Every row gives one point. The points of each table are mixes of a few directions, plus a little noise. Count the directions of each table, and those that both share. Where both have some left over, give the other angles between the two spaces (their principal angles), to ten degrees, smallest first.

First, 6 rows:
[[  5  -9]
 [ 44 -81]
 [-14  25]
 [-21  37]
 [ 13 -24]
 [-28  51]]
Second (7 x 2):
[[ 11 -20]
 [  4  -7]
 [ 13 -25]
 [-43  80]
 [ 28 -52]
 [ 17 -31]
 [-29  54]]
Directions: first 1, second 1, shared 1

First:
[[  7 -71   2]
 [-38  61  74]
 [ 16  29 -43]
 [ 13  28 -36]
 [ -4 -43  19]
 [  7  -5 -15]]
Second (7 x 3):
[[-10   3  23]
 [-23   6  52]
 [-17   5  38]
 [-25   7  56]
 [ -1   0   3]
 [ 38 -11 -86]
 [ 38 -11 -84]]
Directions: first 2, second 1, shared 1

First:
[[-20  47   8   8]
 [-14  25  28  -3]
 [ 14 -40  16 -15]
 [ 38 -72 -71   6]
 [ 10 -40  43 -24]
 [-29  80 -25  27]]
Second:
[[ 24 -71  37 -28]
 [-12  34 -14  12]
 [-28  56  40   0]
 [-16  35  16   3]
 [ 40 -75 -80   9]
 [ -8  21   0   4]]
Directions: first 2, second 2, shared 2

First, 6 rows:
[[-25  57 -39 -30]
 [ 19 -50  33  26]
 [ 46  13  -1  11]
 [ -1 -68  40  25]
 [-29 -19   7  -2]
 [-10  66 -42 -29]]
Second, 6 rows:
[[  7  12  25  35]
 [  5  10  -1  55]
 [ 19  -5  18   3]
 [ -2  16  31  23]
 [ 45 -37 -31 -20]
 [-74   5 -41 -95]]
Directions: first 2, second 3, shared 1; angles 80

First, 8 rows:
[[-24  35   4 -56  -7 -33]
 [ 19 -26  37  -6   0  19]
 [ 24 -32  58 -19   0  22]
 [ 18 -26  12  24   3  22]
 [-24  34 -32 -11  -3 -26]
 [-24  29 -95  70   4 -13]
 [ 22 -34  -9  61   7  33]
 [-13  21  26 -62  -6 -23]]
Second, 6 rows:
[[ -2  41  48 -35  14  83]
 [-72 -28  52 -11 -40  14]
 [-16 -13  13  13   3 -22]
 [ 48  -6 -21   3  19 -33]
 [ 25 -11 -48   3 -16 -26]
 [ 19  19 -44  27  21 -16]]
Directions: first 2, second 4, shared 1; angles 80

First (7 x 8):
[[  4  39 -15  -5  13  -9   3  15]
 [ 16  23 -44  -6  13  27  10   0]
 [ -5 -40  17   6 -14   9  -4 -15]
 [  4  28  -2  11 -29  26   8 -62]
 [ -1  -9   0  -4  12 -11  -3  24]
 [-10  -8  14 -16  43 -61 -14  95]
 [ -7 -32  30  15 -38  19  -2 -57]]
Second, 8 rows:
[[ 21 -23 -43  15  84  17  21 -40]
 [  2  -7  24 -29 -19  -3 -18  -6]
 [-27  25  20   1  -5   8 -21  27]
 [ -8  -2 -22  18 -10  -3  31  28]
 [ 64  35 -31  20  35  31  17 -17]
 [ -4 -31   5 -20 -17 -12   9  -3]
 [-44 -22   3  21 -39 -49  -2  -5]
 [ -6  25  40 -25 -30   7 -36  16]]
Directions: first 3, second 5, shared 0; angles 30, 40, 60

First (8 x 9):
[[ 10 -37 -75 -50 -40 -67   0  -7 -90]
 [-55  13  10  35  38 -25  39  30   1]
 [-33 -12 -35  -3   3 -54  27  16 -49]
 [-13 -16 -38 -15  -9 -44  12   5 -49]
 [-25  13  20  25  24   4  16  14  19]
 [ 36  14  40   3  -4  62 -30 -19  56]
 [  9  14  31  14   9  35 -10  -3  40]
 [ 71  12  46  -9 -21  89 -55 -37  72]]
Second:
[[-37  21  -4 -31   1 -16 -21 -34  60]
 [ 12  20  21 -25 -22  69  78  93 -41]
 [  7 -29   1   1  11 -40  -8 -33  43]
 [ 23 -11  -3  44   3   7  -6   0 -64]
 [-38  49 -31  12  -4   8 -82 -22 -41]
 [ 42 -14   2  15 -10  33  27  76 -73]
 [  3 -24  16  24  15 -20  30 -60  28]
 [-14 -12  -3 -40   7 -41 -17 -20  89]]
Directions: first 2, second 4, shared 0; angles 60, 80
